Every row gives one point. Each copy is the shape, with its points in the same order, turned, moved and blurred by noise. Some copies are also mirrored. Which?

Shape (6 x 3):
[[-12  -2  25]
 [ 11  13 -48]
 [-44 -42  67]
 [ 22  50  -4]
 [ 18 -12  12]
 [-20  22  42]]
Copy 1 (6 x 3):
[[-16  -6 -10]
 [ 35  54 -21]
 [-25 -67   9]
 [-23  61 -28]
 [ -3   5 -40]
 [-45   4   1]]
Copy 1 is: mirrored
Copy 2 (6 x 3):
[[-26   6   8]
 [ 34  23 -45]
 [-89  -8   8]
 [ 34  19  22]
 [ -5 -21   3]
 [-27  19  29]]
Copy 2 is: only turned

Shape (10 x 6):
[[ 47  47 -39 -28  21  37]
 [ 23  51  20 -25  -9  -4]
 [ -5 -34  48   5 -44  11]
 [ -2 -23 -18  52 -16   2]
 [ 45   0  21  58  -1  64]
 [ -9 -20  31   5   6  10]
 [-23 -22 -14  38  22   7]
 [  4  -2   7  20  22  10]
 [-21  19 -19 -21 -14  -8]
 [-14  49  15 -27  12  32]]
Copy 1 (10 x 6):
[[-37  15  13  -4   0 -87]
 [ 10 -10 -25 -27 -24 -62]
 [  9 -22 -37 -44  10  35]
 [  1  12  15   5   5  49]
 [ 17  27  33 -57  47   4]
 [  2 -40 -15  -6  22  13]
 [-11 -22  33  25  15  26]
 [  1 -19  10   5  25  -6]
 [-23 -26 -12   0 -33 -23]
 [-10 -46   9 -28  -7 -57]]
Copy 1 is: only turned
Copy 2 (10 x 6):
[[ 68  23  21   3  23 -40]
 [ 35  29 -10  14 -42 -18]
 [-13 -27  -6 -33 -46  40]
 [-21 -38  -5   9  21  16]
 [ 30 -64  53  24  -5  10]
 [-21   5  22 -11 -25  17]
 [-37  -3  20   7  29  21]
 [-12  -2  25  10   0   1]
 [ 10  35 -27  -6   7   9]
 [ 41  46  20  12 -23  12]]
Copy 2 is: only turned
Copy 3 (10 x 6):
[[-50 -48 -30  36 -24  15]
 [-55   8  23  24 -28  -5]
 [ -1  11  54 -54   0  10]
 [ 44 -11  -2 -18 -12 -15]
 [ 29 -65  50   0 -38  24]
 [ 11  11  31  -8  12  23]
 [ 49  -2 -11   5  15  11]
 [ 17  -8  13  16   5  14]
 [-26  30 -24   0  -6  -3]
 [-36  14   2  26 -29  39]]
Copy 3 is: mirrored
Copy 4 (10 x 6):
[[ 18  58   2  62  27   2]
 [  6  67  15 -10   3  -9]
 [ 30   6 -21 -64 -14  47]
 [ -7 -37  -2  -9  26  42]
 [-20  21 -13  22 -20  95]
 [ 23 -10 -15 -16 -29  17]
 [  0 -46 -20  13  -1  18]
 [  3  -7   3  14 -19  21]
 [ 12  12  -8 -10  34 -22]
 [ -6  53 -31  10  -6 -15]]
Copy 4 is: mirrored
